Each row of a before or after table is a point. One or more steps were done to the points. Then noise was added and the rows were shuffled. The steps act on columns, c1 being the first. Name the steps. A step turns or swaps two columns, mirrors them in a line or flattens them onto one, adds a multiple of one to another, or multiplies or shifts one. Angles are multiples of 10 degrees, from the lower column toward the higher: turns from -170 to 170, lines from 10 to 170 but not 90. Use the fewest steps. Two steps may share a column if one is a turn and the other turns, adds or multiplies; they go together, in the order done. Otherwise the lowest column goes first.
(in the rows, 128 means zero)

Before (12 x 3)
[[166 161 114]
 [109 120 164]
 [158 119 113]
 [149 161 202]
 [161 168 167]
 [105 143 113]
 [112 112 106]
 [160 105 119]
 [163 120 118]
 [103 112 143]
 [ 99 133 116]
 [127 163 140]]
After (12 x 3)
[[ 90  66 163]
 [171  50 205]
 [183 142 113]
 [ 96 146 105]
 [204 181 114]
 [ 84 163 113]
 [190 118 119]
 [ 85  91 142]
 [126 142 142]
 [ 68 149 117]
 [197 139 118]
 [196 109 166]]
Steps: multiply c1 by 2; add -1.5 times c3 to c2

Before (9 x 4)
[[107 106 116 126]
 [113 156 138 166]
 [104 126 123 151]
 [104 105 151 127]
 [112 109 149 163]
 [142 157 140 169]
 [127 112  49 134]
 [163 114 153 156]
 [106 123 115   7]]
After (9 x 4)
[[128  89 147 157]
 [128 135 147 158]
 [125 142  47 137]
 [128 134 151 166]
 [130 179 115  13]
 [129 120 123 153]
 [131 150 114 134]
 [129  89 139 159]
 [124 145 150 131]]
Steps: multiply c1 by 0; mirror c2 and c4 in the line at 100 degrees

Before (10 x 8)
[[152 164 161 140 120 183 125 100]
 [135 151  72 125 142 139 118  75]
 [148  91 170 146 111 113 112 208]
 [149 157  33 109 119 119 204 230]
 [163 152 140 150 130 107 142  72]
 [139 165 105 184  95 138 121  76]
 [113 131 145 161 128 122 115 109]
 [ 70 125 173  91  92 161 174  82]
 [119  68 183 110  64 141 119  62]
 [145  60 159 180 125 145 134 118]]
After (10 x 8)
[[156 128 118 176 178 179 119 149]
 [149 159 146  61 148 167 173 171]
 [125 101 108 133 138 179 120 147]
 [112 108 133 168 144 186 146 117]
 [ 98 116  92 128 160  30 203  99]
 [127 218 151 107 124 191 120 152]
 [118 113 144 152 163 147 124 185]
 [147 175 138 178  78 136 134 146]
 [160 124 133 144 131 149 116 127]
 [122 165 147 154 111  53 111 101]]
Steps: mirror c1 and c4 in the line at 70 degrees; turn c2 and c5 by 130 degrees; multiply c3 by 0.4; turn c6 and c8 by 100 degrees

Before (9 x 9)
[[145 124 135 163 121  48 146  95 174]
 [159  87 147 173 149 144  76 142  78]
 [107  80  88 199 116 113 149 170 126]
 [ 71 161 169 123  75  56 123 174  73]
 [171 130 169 132 156 100 156 169  97]
 [117 136  87 190 117 104 116 154 106]
 [108 110 117 171 143 121  79 140 166]
 [152 141 159 113  64  61 111 128 179]
 [ 89 129  92 121  85 115  98  84  93]]
After (9 x 9)
[[ 66 132  96 112 105  60 109 119 178]
 [117 151 187 138 150 113 201 169 132]
 [154 145  92 156  88 102 137 175 108]
 [147 173 129  69 100 144 164 150  81]
 [122 135 123 140 111  45 164  91 166]
 [144 138 147  74 148 119 161 134 166]
 [115 100 158 105 138 104 185 156 109]
 [ 86 108 161  99 164 115 116  92  86]
 [ 76 118  77 122 185  58 125 182  82]]
Steps: turn c1 and c5 by -90 degrees; turn c2 and c3 by -150 degrees; mirror c4 and c7 in the line at 50 degrees; turn c8 and c9 by 10 degrees

Before (11 x 11)
[[169 140 166 142  55 162 205 102  82 187 186]
 [145 125  94  72 169 143 138 124 135 117  73]
 [165 165 150 148 100 148 127 180  71 158  95]
 [130 133 134  96 108 129 126 141 154 146 168]
 [147 141 113 109  73 158 113 136 142 144  73]
 [115 192  84 161 110  68 176  99 202  83 167]
 [107 225  88 131 108 119 208 142 214  86 171]
 [ 70 163 108 170 130 133 197 119 182 109 147]
 [104 149 123  73 125 117 149 124 108 174  77]
 [125 122 142 100 101 104 189 145 149 112 115]
 [121 125  69 102  99 134 147 175  79 135  95]]
After (11 x 11)
[[169 138  46 130 117 163 208  43  82  64  84]
 [126 124 101 127 126 102 191  83 147 143 142]
 [106 149 130 128 136 120 148  68 108 168  74]
 [131 136 109 129 125 126 124  85 155  87 121]
 [145 143  80 129 159 159  96  76 144 180 103]
 [163 164  95 129 120 146 133 123  70 156  92]
 [146 126 180 131 145 142 132  65 137 190 131]
 [116 191 129 129 174  67 152  42 201 102 178]
 [107 223 121 126 171 120 188  81 212  94 177]
 [121 124 120 127 193 131 115 112  80 156 113]
 [ 70 162 136 128 150 130 188  60 185 113 149]]
Steps: turn c3 and c5 by -110 degrees; add -0.5 times c5 to c7; multiply c4 by 0; shift c8 by -60; mirror c10 and c11 in the line at 130 degrees

Before (13 x 14)
[[207 111 132 144  58 111 126 159  81 138 130 192 137 173]
 [167 122 121 116 111  82 114 177 152 171 121 132 161 174]
 [178 156 129  53 101 133  76 130 100 145 144 106 181 152]
 [109 129 188 145 103 178 145  92 174  97 147 111 146 114]
 [145 125 107 137  97 135 165 192  92 135 173 119 117 118]
 [177 129 166 112 124 136 158 184 179 179 114  99 103 125]
 [114  98 136 158  86 116  99 115 138 112 154 173  86 138]
 [114 100 117 101 143 159 128 135 119 167  74 185 108 154]
 [ 94 176  96 141 106 108  82 128 117 131  63  93 139 145]
 [154 172 157 110 185 164 152 132 131 119 148 109 124 123]
 [183 157 147 175  92 125 166 140 137 152 153 132 155  77]
 [145 166 144  93  84 117 110 131 139 127 167 173 130 179]
 [150 150 118 116 108 212  66 126  99 130 132 144 161 159]]
After (13 x 14)
[[135 166 144 129  83 110 114 164 147  68 167 192 129 151]
 [ 95 151 118  87 108 205  90 156 144 125 133 156 161 147]
 [127 172 156 154 184 162 140 139 154  90 148 109 124 133]
 [ 68 111 132 139  58 110 103 106 198 134 129 206 137 134]
 [124 177  95  91 106  98  99 127  93 228  63 106 139 160]
 [140  98 136  90  86 120 118 110 115  73 154 173  86 113]
 [128 157 146 145  92 139 144  72 183 114 152 105 155  82]
 [ 89 125 106 191  96 135 103  97 139  68 174 117 116 123]
 [ 92 156 129 116 101 124  92 212 172 121 144 121 181 159]
 [122 101 117 141 143 160 122 151 113 249  74 191 107 121]
 [178 129 188 113 102 180 165 115 117  68 146 106 145 124]
 [145 121 120 152 112  71  81 132 169 181 121 155 162 165]
 [169 129 166 189 124 133 104 122 185 200 115 101 102 141]]
Steps: mirror c1 and c9 in the line at 50 degrees; turn c7 and c8 by 50 degrees; turn c4 and c8 by -110 degrees; turn c12 and c14 by -30 degrees; add -0.3 times c14 to c6; add -1.5 times c11 to c10

Before (14 x 18)
[[139 139 109 181 130 143 249 148 106 128 136 126 132 115 143 116 126 129]
 [119 150 114 125 139  99 122 122 138 137 137 111  95 139 147  72 140 120]
 [130 106 107 131 139 136 124 148 105 125  61 159  97  85 129 130 150 110]
 [130 149 105 136 136 124 116 139 123 131 138 112 132  88 146 120 130 120]
 [ 88  97 148 152 118 139 164 151 109 115 152 147  92 140 146 135 120 142]
 [135 153 121 121 119 142 110  97 157 124  88 127 128 153 134 133 112 131]
 [118 139 115 128 123 114 108 109 130 134 136 129 130 150 142 115 165  94]
 [ 69 144 181 195 130 140 111 145 115 136 134 178 133 144 127 130 141 117]
 [122 144 138 132 134 148 120 107 109  82 125 116 129 152 142 103 117 142]
 [140 149 117 122 115 132 129 151 103 101 144 151 128 156 127 115 117 123]
 [126 120 131 127 147 140 134 148 121  95 148 141 120 138 101 128 115 109]
 [135 107 106 165 130 145 110 143 116 141 150 144 128 126 128 118 114 110]
 [132 147 115 136 130  72 109 125 109 113 109 118 120 151  98 105 147 144]
 [133 144 234 128 144 143 119 115 115 127 112 115 122 131 148 120 120 142]]
After (14 x 18)
[[130 148 232 127 145 141 108 114 114 123 122 115 109 136 113 121 120 144]
 [132 151 115 124 138  95 139 122 132 138 145 113 123 137  89  70 128 120]
 [129 111 107 126 138 136  69 150 104 123 142 158 140  86  96 130 153 111]
 [127  99 148 150 115 139 163 145 111 118 114 144 122 141  86 143 149 145]
 [129 110 106 167 132 143 142 142 122 143 122 141 130 126 132 116  99 113]
 [135 145 120 140 133  74 104 127 108 115 147 116 159 150 134 106 124 146]
 [129 138 105 183 128 143 180 146 103 127  90 128 108 117 122 113 229 130]
 [129 117 130 130 146 143 148 150 117  91 118 142 157 137 128 125 124 109]
 [127 154 121 122 123 141  87  97 158 121 114 129 123 154 130 130 118 132]
 [133 146 137 132 135 150 125 108 111  81 120 116 111 152 123 106 113 145]
 [125 145 180 195 128 141 129 142 116 135 146 174 129 143 133 139 112 116]
 [133 139 113 131 122 117 130 106 133 136 169 125 117 148 120 120 119  89]
 [129 143 102 138 136 130 131 140 124 131 134 111 113  88 126 123 114 120]
 [129 151 120 121 111 131 146 152 103 104 119 149 133 157 128 112 119 123]]
Steps: flatten c1 and c16 onto the line at 100 degrees; turn c7 and c11 by -70 degrees; turn c11 and c17 by -70 degrees; turn c13 and c15 by 110 degrees

Before (10 x 24)
[[150 124 163 117 119 121 120 150 105 120 138 115 126 107  98 146 119 117
  127 113 120 131 136 124]
 [150 124 139 131  80 116 120 116 117 119  92 107 165 110 138 135 123 115
  142 132 122 131 113 157]
 [135 123 152 127 131 118 121 125 119 131 119 154 150 129 112 113 113 125
  128 139 101 119 145  99]
 [119 102 130 138 126 129 126 140 110 155 134 124 138 115 104 116 123 161
  127 123 155 138 101 152]
 [106 146 126 122 110 122 112 126 135 123 153 103 130 130 128 112 108 147
  133 121 104 130 121 134]
 [130 110 166 116 140 124 123 126 104 126 130  98 147 147  99 158 151 140
  126 134 159 144 113 106]
 [136 122 113 139 133 132 140 105 131 146 152 107 104 129 117 112 169 106
  123 121 136  92 139 107]
 [139 123 151 101 123 122 126 125 115 118 144 107 121 120 108 110 105 121
  132 112 121 118 124 118]
 [129 125 133 161 136 118 118 102 122 124 114 130 135 135 136 121 123 124
  139 124 123 110 152 132]
 [116 118 123 144  99 124 141 150 140 101 151 121 136 125 120 155 101 115
  156 139 109 152 139 126]]
After (10 x 24)
[[136 122 114 139 141 136 140 105 131 145 152 149 123 121 116 111 193 123
  106 128 135  92  98 107]
 [148 125 140 131   7 109 120 116 116 120  92 149 123 132 138 137 121 142
  115 110 122 130 169 156]
 [135 123 152 128 135 112 121 125 119 131 118 102  96 139 112 113 104 129
  125 129 100 119 134  99]
 [131 125 132 161 148 112 118 102 122 125 114 125 100 125 135 120 120 139
  125 135 123 109 120 132]
 [130 109 165 116 158 121 123 126 103 127 131 158 144 134  99 158 165 126
  139 147 159 143 160 105]
 [108 146 126 121  83 118 113 126 134 124 155 153 125 120 128 113  97 131
  148 130 104 130 130 133]
 [120 102 130 139 123 130 126 139 110 154 133 134 142 123 102 115 119 126
  161 115 154 138 147 153]
 [150 123 163 117 106 116 120 150 104 120 138 141 129 112  97 147 115 126
  118 108 121 130 126 123]
 [139 123 150 100 115 118 126 126 115 119 145 150 128 112 108 110  91 131
  122 121 122 120 120 118]
 [117 118 124 144  56 122 140 150 140 100 150 135 126 140 120 155  85 156
  114 124 109 152 135 126]]
Steps: multiply c5 by 2.5; multiply c6 by 1.6; multiply c12 by -1; add -0.5 times c16 to c23; turn c13 and c23 by 120 degrees; swap c14 and c20; multiply c17 by 1.6; swap c18 and c19

Before (9 x 32)
[[149 157 170  92 159  66 141 142 159  82 100 188 126 173 132 107 141 125
  177 197 119 205 146 145 133 110 150 198 132 156 161 137]
 [134 120  74 118 144 101 151 110  72 105 128 121 129  84 113 145  98 119
  117 108 122 132 113 136 118  83 132 122 139 103 104 180]
 [ 60 163  79 134 154 126 148 108  76  74  71 136 153 128 119 132 111 120
  133 101 104  97  88 122 104 106 153 124 147 156  80 199]
 [157 130 130  86 158  49 122 122 174 111 123 167  97 165 118 143 161 137
  192 150 133 192 150 146 130 135 155 228  52 178 156 103]
 [125 158 124 103 187 158 190 134 145 149 119 147 131 144 139 133 148 156
   74  92 141 181 249 164 116  89 110 128  58 112 108  70]
 [ 92 110  80 132 127 107 148  81 119 115 102 131 120 121  96 108  88 139
  145 139 128  97  87 174  72  87 170 122 163 180 136 152]
 [ 59 107 173 124 195 145 178 126  98 130  87 112 133 135 133  59 146 171
  103 103  74 167 214 167 126 118 112 145  52 149 144  90]
 [110 147  56 150 116 157 181  99  76  91 113  67 118  94 119 175 112 164
  134 107 139  86 117 147  99  93 153 139 166 115 124 181]
 [ 77 112  79 124 152 118 159 129 115  95 142 136 116 117 134 117 104 140
  138 135 143  63 116 138  93 135 142 116 153 114 106 142]]
After (9 x 32)
[[ 58 158  80 136 131 124 101 110  77  70  69 133 158 125 130 164 123 120
  134 103 103  95 153 120 100 106 154 119 146 160  87 200]
 [ 61 105 175 124 211 144 108 123  98 129  84 113 137 135 117 122  81 169
  116 101  71 163  30 168 125 120 116 141  49 147 143  93]
 [ 77 111  82 126 144 123  90 124 116  96 139 133 117 119 151 157 117 138
  135 140 142  62 126 134  92 136 143 114 154 115 105 142]
 [135 118  74 122 139 101  91 107  69 105 128 121 130  85 135 136 126 120
  118 111 123 136 151 138 121  84 136 117 138 102 105 180]
 [156 123 132  88 167  49 155 120 173 118 127 168 100 159  99 121 107 134
  176 150 133 192 129 144 129 135 159 228  50 178 160  96]
 [111 148  59 151 127 162  81 100  74  86 118  62 120  91 130 107 100 162
  130 104 139  86 172 147 103  91 154 139 168 112 123 181]
 [ 89 111  83 134 108 106  83  76 125 111 104 130 124 124 126 167 140 138
  140 142 127  98 136 172  72  85 168 121 165 182 137 153]
 [124 158 125 100 232 159 104 133 144 150 122 147 127 143 123  61  67 155
   93  89 141 182  73 164 114  92 107 122  54 112 110  65]
 [148 156 168  97 155  66 130 142 158  80 100 185 128 170 119 142 106 122
  164 195 118 209 100 149 134 111 151 197 136 154 162 135]]
Steps: turn c16 and c23 by 120 degrees; turn c5 and c16 by 30 degrees; add -0.7 times c17 to c15; turn c7 and c17 by -130 degrees; multiply c19 by 0.7

Before (10 x 48)
[[139 174 102 123 139 177 150  71 109 105 136 145 136 175 109  98 128  77
  114 128 126 138 110 147 159 142 124 114 106 119 113 127  98 158 146 139
  134 131 103  91 193 138 122 150  91 146 114 156]
 [ 64 129 161  87  91 121 103 155 159 115 144 122 162 130 154 163 104 166
  131 114 150 138 116 108  85  87 145  99 155 139 165 120 120 143 135 103
  123 128 166 117 115 116 189 152 180 115 132 140]
 [160 123 120 166 160 165 202  66 135 117 137 105 128 132  90 137 136 134
   57 101 125 122 135 131 136 128 189  81  49 101 158 141 141 193 143  29
   95 133 186 117 206  92 151 131 159  94 110 160]
 [ 86 117 130  72 111 109  91 142 162 165 108 136 143 105 118 111 134 185
  121 151 188 156  91 146 128 119 140 111 147 111 146 105 117 138 132  99
  143 161 142 145 121  76 171 119 207 137 126 132]
 [156 148  63  99 162 124 137  77 146  83 147  99 113 165 143  97 137  75
  118 127 120 174 139 160 155 108  95 130  71 116  96 114 110 125 138 122
  135 150 104  64 178 148 141 123  89 166 137 167]
 [100 117 164 100 138 110  68 168 108 152  77 134 155  82 147 139 110 141
  128 124 180 144 134  86 136  99 146 129 125 129 152 145 150 142 100 115
  110 130 136 130 116 147 141 137 158 118  95  79]
 [ 66 135 121  88 123 101  59 160 116 137 133 103 162  97 111 163 107 124
  129 129 180 128 130 122 117  97 144 107 143 121 174 116 102 137 137 110
  152 163 190 142 125 124 128 152 174 124 100 141]
 [146 144 101  80 142 156 143  95 135  56 129 122 113 164 106  82  95 122
  114 157 136 174 107 200 162 136 102 116  95 111  72 115 107 133 177 139
  146 137 145  89 150 171 149 135  58 151 114 185]
 [ 82 141  97 113 136 123  40 158 162 146 110 137 140  79 155 140  75 153
  138 122 173 127 118 117 118 132 149  74 155 152 173 149 123 111 114  81
  133 153 146 127 122  86 131 110 168 118 144 165]
 [176 154 113 197 136 141 175  80 151  96 169 117 101 144  79 168 123 148
   66 128 124 119 151  93 132 126 205 114 103  96 159 109 108 161 124  41
  110 112 170 103 188 122 111 132 150  79 137 135]]
After (10 x 48)
[[138 174 103 123 140 176 149  72 109 104 136 106 154 176 109  96 128  76
  116 128 126 139 110 146 160 141 123 114 105 118 113 128  98 111 120 139
  135 163 102  64 192 138 122 149  89 146 114 155]
 [177 152 113 197 136 140 176  81 149  95 169 139 168 144  79 169 122 149
   65 127 123 117 153  94 132 127 205 116 103  97 157 109 107 140 126  42
  112 142 169 176 190 123 111 133 150  80 137 136]
 [162 122 119 166 160 165 203  65 134 117 137 140 188 131  93 139 135 132
   57 102 123 122 136 130 136 128 191  79  48 101 159 139 141 106 103  29
   97 162 186 169 205  92 151 130 160  94 109 160]
 [ 82 141  99 112 135 123  40 160 163 146 109 127 108  77 157 141  72 154
  138 121 186 125 119 118 118 132 148  74 155 153 172 150 122 123 144  80
  135 183 147 143 122  86 132 110 166 120 144 164]
 [ 87 117 129  70 111 109  90 143 162 164 108 119 132 105 118 111 133 183
  121 152 206 156  90 145 128 120 140 110 148 112 146 104 118 111 129  98
  143 192 143 132 123  77 170 117 207 136 127 133]
 [ 64 130 160  87  91 121 103 153 158 116 144 131 130 130 152 162 103 167
  130 113 155 139 116 109  86  87 145  99 156 138 164 120 120  91 119 102
  122 159 167 137 114 116 188 152 180 114 132 143]
 [ 66 134 121  89 123 100  59 159 118 136 134 146 125  96 111 163 108 124
  129 128 196 127 130 122 116  97 145 107 141 121 175 116 102  94 107 108
  152 192 191 150 125 126 129 152 173 125  99 141]
 [ 99 118 163 101 139 109  67 168 108 153  77 137 132  81 148 138 110 141
  129 125 197 146 134  87 136 100 145 128 125 128 152 143 151  99 155 115
  110 160 135 144 117 147 140 138 157 119  93  79]
 [146 143 101  81 141 155 143  96 136  53 130 108 138 165 107  81  94 123
  115 156 138 173 109 201 162 136 103 115  95 111  73 115 107 140  82 139
  144 167 143  54 151 173 150 136  57 150 115 185]
 [156 147  63  98 162 122 138  75 147  83 146 148 128 164 142  98 137  74
  119 127 119 174 140 160 155 109  96 131  71 116  95 113 109 145 105 122
  136 179 106   7 177 147 141 123  87 167 138 166]]
Steps: turn c12 and c35 by 150 degrees; turn c13 and c34 by -110 degrees; multiply c21 by 1.3; shift c38 by 30; add -1.5 times c46 to c40
